Each point is reached from the start by the listed moves, each made once or not at all, plus a little noise. Is the number of moves made odd or even? Then give how often each move was made.

Moves:
(1): 57  53  35
(2): -34  11  14
Start: -14  15  13
Points:
-15  15  11 -> even (0, 0)
-46  28  25 -> odd (0, 1)

Moves:
(1): 9  -2  -7  13  -1  -14  5
(2): 15  9  -9  -14  21  4  4
(3): 2  -5  26  -8  -4  -12  13
(4): -14  26  5  20  0  12  8
(5): -8  -25  -1  3  44  7  7
(6): 30  2  7  15  -18  13  -15
Start: -11  10  17  -3  20  11  -1
Points:
9  4  46  38  40  19  19 -> odd (1, 0, 1, 1, 1, 1)
40  16  42  -11  22  18  -4 -> odd (0, 1, 1, 0, 0, 1)
27  43  39  25  18  15  12 -> odd (1, 1, 1, 1, 0, 1)
0  32  34  8  34  5  28 -> even (1, 1, 1, 1, 0, 0)
-12  -13  9  11  60  0  8 -> even (1, 0, 0, 0, 1, 0)

Moves:
(1): 6  3  15  -10  15  -6  -2  7  3  -9  -2
(2): -8  21  -7  -18  -14  12  -8  -13  5  -12  -1
(3): -34  -5  11  3  5  -1  3  7  -1  -15  -10
(4): -13  10  5  5  -5  -15  0  0  11  2  30
(5): -3  7  -3  5  10  1  -10  5  -6  13  -19
(6): 0  2  1  7  5  19  13  -3  9  -2  -1
(7): 8  -3  -8  12  -2  -7  10  -14  -7  -12  0
(8): 2  4  -12  -3  -5  1  14  19  12  0  -1
(9): 5  -14  -12  -8  9  6  10  -3  16  -1  -4
Start: 11  1  0  9  1  14  4  11  4  3  -1
Points:
-31  21  1  -13  11  29  34  25  60  -33  9 -> odd (1, 1, 1, 1, 0, 1, 0, 1, 1)
-31  20  17  14  25  9  21  45  33  -9  -8 -> even (1, 0, 1, 1, 1, 1, 0, 1, 0)
-29  -5  6  15  16  21  34  12  40  -13  11 -> even (0, 0, 1, 1, 0, 1, 0, 0, 1)
-17  20  8  -4  4  13  9  -2  5  -47  -15 -> even (1, 1, 1, 0, 0, 0, 1, 0, 0)
10  10  -3  22  17  35  7  14  7  15  -22 -> even (0, 0, 0, 0, 1, 1, 0, 0, 0)
-22  17  -9  -9  2  1  31  13  43  -43  11 -> odd (1, 1, 1, 1, 0, 0, 1, 1, 1)
-30  27  16  1  0  -3  5  -3  16  -43  18 -> odd (1, 1, 1, 1, 0, 0, 1, 0, 0)

Moves:
(1): 17  12  -11  -7  3  2  -10  -8  -7  -7  5  -2  11  2
(2): -11  19  -6  -7  -4  -6  7  6  -7  11  -3  -16  -10  7
(3): 11  -3  -9  -10  -6  3  -4  5  14  4  -28  3  -6  13
(4): -2  9  -3  12  0  -8  -7  15  -2  6  8  4  -6  -6
(5): -20  12  12  -2  -1  16  4  5  4  4  9  2  21  2
(6): 3  -3  -6  -8  -4  6  -4  4  -3  -1  10  1  7  4
(7): -2  1  1  2  6  -19  3  7  -7  -4  4  5  12  10
(8): 13  3  1  5  -5  -14  -10  4  21  3  5  2  5  0
(9): 1  -7  17  19  -10  -9  3  14  -2  6  -3  -15  2  5
(10): -5  11  -10  12  -8  1  11  2  -1  3  -6  5  4  16
(11): 4  -1  10  1  20  5  -2  -13  0  9  -1  2  1  5
(12): -8  3  -11  1  -5  2  -6  -8  -11  4  -6  -4  10  -1
(13): 1  -12  -7  -3  13  8  2  9  15  -1  -5  -18  1  14
(14): -24  -5  7  6  10  -1  -12  -9  2  -18  13  4  -4  5
Start: 12  -9  -6  9  6  -3  -5  -12  3  6  -2  -4  11  6
Points:
3  14  0  8  6  7  0  14  5  21  1  -55  36  35 -> odd (1, 1, 0, 0, 1, 0, 0, 0, 1, 0, 0, 0, 1, 0)
8  4  -12  1  1  -27  -21  9  -6  -4  -5  -25  23  51 -> odd (1, 1, 1, 0, 0, 1, 1, 0, 1, 0, 0, 0, 0, 1)
-10  14  -24  10  -12  18  -1  -6  10  20  -34  3  40  35 -> even (0, 0, 1, 0, 1, 0, 0, 0, 0, 1, 0, 1, 0, 0)
-15  43  -46  6  5  -1  -4  22  -16  19  14  -27  60  55 -> odd (1, 1, 0, 1, 1, 1, 1, 0, 0, 1, 0, 1, 1, 0)
-2  17  -13  24  34  11  -34  -1  32  3  36  -4  51  49 -> odd (1, 0, 0, 1, 1, 1, 0, 1, 0, 1, 1, 0, 1, 1)
